Each row is a point. The points of each table are mixes of a few directions, plus a little noise. How many directions does each table use, and how many do they share? Where both have some left over, give the other angles between the two spaces (their principal angles), to ten degrees, smallest first.

First:
-0.052, 0.032
0.016, -0.010
0.061, -0.037
-0.053, 0.032
0.066, -0.040
-0.037, 0.022
Second, 6 rows:
-0.013, 0.080
0.014, -0.094
0.003, -0.020
0.005, -0.032
-0.009, 0.061
0.000, 0.004
Directions: first 1, second 1, shared 0; angles 50

First:
0.029, 0.012, 0.021, 0.012, 0.053, 0.003
-0.021, -0.011, -0.012, -0.038, 0.001, 0.006
-0.014, -0.007, 0.036, 0.043, 0.004, -0.011
-0.067, -0.033, 0.061, 0.053, -0.012, -0.022
0.098, 0.046, -0.032, -0.030, 0.070, 0.022
-0.027, -0.006, -0.071, -0.039, -0.115, 0.002
Second, 8 rows:
0.002, -0.019, 0.017, 0.020, -0.003, 0.001
0.044, -0.046, 0.055, 0.036, -0.032, -0.002
0.001, -0.018, 0.016, 0.017, -0.002, 0.002
-0.062, 0.086, -0.098, -0.071, 0.048, 0.002
-0.044, -0.055, 0.031, 0.069, 0.020, 0.010
-0.009, -0.035, 0.026, 0.037, 0.002, 0.001
-0.033, 0.053, -0.058, -0.045, 0.027, 0.001
0.103, 0.034, 0.009, -0.064, -0.058, -0.014
Directions: first 3, second 2, shared 0; angles 30, 60

First (7 x 9):
-0.075, 0.019, -0.032, -0.066, 0.053, -0.048, 0.013, 0.088, -0.033
0.011, 0.012, -0.010, -0.023, 0.049, 0.006, -0.003, -0.005, 0.029
0.050, 0.016, 0.012, 0.009, 0.046, 0.025, -0.012, -0.049, 0.051
0.008, 0.015, 0.085, 0.119, -0.126, -0.024, -0.025, -0.038, -0.085
-0.003, -0.077, -0.039, -0.027, 0.017, -0.025, 0.031, 0.029, -0.006
-0.007, 0.010, -0.026, -0.037, 0.009, 0.030, 0.004, 0.005, 0.031
0.020, 0.000, 0.009, 0.023, -0.053, 0.036, -0.006, -0.033, 0.013
Second (10 x 9):
0.001, 0.026, 0.033, -0.019, 0.030, 0.019, -0.007, 0.050, -0.105
-0.018, -0.028, -0.043, -0.012, -0.029, 0.080, -0.032, -0.009, 0.051
-0.025, 0.034, 0.023, 0.004, 0.014, -0.030, -0.027, -0.004, -0.055
0.007, 0.046, -0.019, -0.007, 0.082, 0.017, 0.045, 0.031, -0.069
0.039, -0.019, 0.016, -0.014, -0.058, -0.037, 0.013, -0.075, 0.078
-0.009, 0.033, -0.005, -0.009, 0.050, 0.027, 0.006, 0.034, -0.072
0.046, -0.038, 0.010, 0.013, 0.019, -0.010, 0.067, 0.070, 0.003
0.023, -0.036, 0.032, 0.000, -0.090, -0.063, -0.016, -0.080, 0.097
-0.078, 0.016, -0.050, 0.015, -0.014, 0.031, -0.078, -0.050, 0.037
0.013, -0.035, 0.004, 0.029, -0.004, -0.033, 0.028, 0.033, 0.035
Directions: first 4, second 5, shared 1; angles 50, 50, 60

First:
0.002, -0.015, 0.018, 0.009, 0.004, 0.011, 0.051, -0.007, -0.019, -0.006, -0.019, 0.002, 0.000, 0.005
0.053, 0.026, -0.049, -0.035, -0.046, 0.054, 0.062, -0.046, -0.097, 0.001, -0.015, 0.052, 0.039, -0.044
-0.018, 0.019, -0.018, -0.008, 0.005, -0.035, -0.108, 0.027, 0.061, 0.010, 0.040, -0.019, -0.009, 0.004
-0.045, -0.017, 0.035, 0.025, 0.036, -0.050, -0.069, 0.041, 0.086, 0.001, 0.020, -0.043, -0.032, 0.036
0.014, -0.016, 0.015, 0.006, -0.004, 0.028, 0.086, -0.021, -0.047, -0.009, -0.031, 0.014, 0.007, -0.002
0.027, -0.006, -0.003, -0.005, -0.017, 0.039, 0.088, -0.030, -0.067, -0.006, -0.030, 0.026, 0.017, -0.016
-0.018, -0.008, 0.017, 0.011, 0.015, -0.020, -0.024, 0.016, 0.035, 0.001, 0.006, -0.018, -0.013, 0.016
0.017, -0.011, 0.008, 0.003, -0.007, 0.029, 0.081, -0.022, -0.050, -0.008, -0.029, 0.017, 0.009, -0.005
-0.012, 0.001, 0.003, 0.003, 0.008, -0.018, -0.039, 0.014, 0.031, 0.002, 0.013, -0.012, -0.008, 0.007
-0.079, -0.020, 0.051, 0.039, 0.061, -0.093, -0.149, 0.075, 0.161, 0.006, 0.045, -0.076, -0.056, 0.060
0.060, 0.045, -0.077, -0.050, -0.057, 0.053, 0.020, -0.047, -0.094, 0.008, 0.002, 0.057, 0.046, -0.058
Second:
-0.026, 0.011, -0.015, -0.040, -0.005, -0.032, -0.052, -0.039, 0.055, 0.058, 0.067, 0.023, -0.020, -0.041
0.002, 0.007, -0.015, -0.028, -0.014, 0.002, 0.007, -0.038, -0.005, 0.034, 0.024, 0.029, -0.007, -0.022
0.039, 0.020, -0.037, -0.009, -0.026, 0.029, 0.001, -0.002, -0.057, -0.004, -0.023, 0.018, 0.005, 0.031
0.011, 0.009, -0.021, -0.020, -0.015, 0.002, -0.012, -0.026, -0.011, 0.036, 0.010, 0.025, -0.027, 0.031
-0.013, -0.016, 0.020, 0.012, 0.014, -0.016, -0.008, 0.004, 0.021, 0.021, -0.006, -0.007, -0.047, 0.070
0.017, 0.003, -0.021, -0.028, -0.021, 0.010, 0.017, -0.051, -0.029, 0.059, 0.005, 0.045, -0.048, 0.054
-0.018, -0.021, 0.052, 0.072, 0.043, -0.004, 0.007, 0.100, 0.022, -0.115, -0.050, -0.085, 0.065, -0.032
0.032, 0.018, -0.041, -0.032, -0.032, 0.020, 0.002, -0.041, -0.045, 0.043, 0.002, 0.044, -0.026, 0.038
-0.050, -0.037, 0.052, -0.013, 0.022, -0.024, 0.072, -0.056, 0.050, 0.041, 0.040, 0.015, -0.013, -0.073
0.018, -0.001, -0.004, 0.009, -0.005, 0.016, 0.018, 0.004, -0.032, -0.006, -0.028, 0.003, -0.010, 0.044
-0.013, 0.006, 0.029, 0.076, 0.040, -0.004, -0.051, 0.145, 0.032, -0.167, -0.042, -0.112, 0.127, -0.100
Directions: first 2, second 4, shared 2
